Rows are points. Examples show where two turns around zero, p and q, send a point. Where does a point land after both, in the order given? Backwards means that the second turn is done in reverse. Each puzzle has new turns, and all numbers are rounded.

Turn p:
[-12  10  15] -> [-11   5  18]
[26 45 -4] -> [22 47  4]
[ 12 -35   8] -> [ 15 -35  -2]
[-19 -33 -12] -> [-18 -31 -17]
[-7 13 -7] -> [-9 13 -3]
Turn q:
[-13  19 -31] -> [-10  27 -26]
[ -8 -32  22] -> [ -9 -37  11]
[ 18  16 -22] -> [ 20  22 -14]
[ 4 -4 31] -> [  0 -13  29]
Where do these land?
p, then q backwards: [-11  -7 -23] -> [-16  -8 -19]
p, then q backwards: [ 48  -5 -23] -> [ 40  -6 -34]
q, then p backwards: [-15  -4  41] -> [-25  -6  35]
q, then p backwards: [ -4  15 -14] -> [  0  16 -14]
q, then p: [-16  -9  34] -> [-15 -26  24]
p, then q: [ -2   9 -15] -> [-4 15 -9]

Turn p:
[-7  2  6 13 -5  5] -> [-1 -2  1 17 -4  2]
[-11  -1  12   9  13  -1] -> [-9 -4 12 12 11  5]
[ 4 15  1 -4  7  2] -> [ 3 14  4  0  7 -5]
[-11  -9   8  -7  -6   6] -> [ -9  -2   7  -1 -12  10]
[  1  -5   8  -6 -11 -11] -> [ -3  -9   7  -6 -11  -9]
[21 -5 12 -9  0  2] -> [ 18  -2  14 -12  -3   0]
[  2   4 -48   4   2  -3] -> [  0   6 -46  -9  13  -3]
Turn q:
[ -5  14   0 -27 -23  -5] -> [ 14  18  11 -28  -5   7]
[  4  -9  -6  15  -7 -17] -> [  1  -2   2   6  -9 -24]
[ 7  0 15 -4 29  7] -> [ -9 -11 -10   4  28   9]
[-14   9  -5   3  -4  -5] -> [-8 14 -2 -2 -9 -1]
[ 11   0 -11  14  -1  -5] -> [  9  -1  -7  12  -6 -12]
[ -3  -7   0 -14   6  13] -> [ -2 -11  -1  -8   1  16]
[ 0 -7  7 12  1 12] -> [-5 -7  8 15  1  6]
Where do these land?
p, then q: [-13  -6  17 -21  -4   1] -> [ -8  11  23 -11   3  12]
p, then q: [ -8  -5 -13   0 -13 -11] -> [ -3  -2  -2 -10 -20  -6]
q, then p: [ 5 -5 -6 -3 -1 -5] -> [ 2 -6 -2 -8 -2 -3]
q, then p backwards: [ -7  20  -5  -4 -21  19] -> [  4   2   7 -11  -2  33]
p, then q: [-3 -7 13 -6 14 18] -> [-1  1  8 10 12 22]
q, then p: [  3   1  -6  18  -6 -14] -> [ -1 -10  -4   6   2 -21]
q, then p: [ 4  1 -5 11 34 -6] -> [-13  -9 -26   1  19   7]
p, then q: [ 11 -14   8   2   2  -4] -> [  3 -17   8  -2   6   0]
q, then p: [ 9 15 -3  4 -4  3] -> [14  6 -4  5  6 -7]
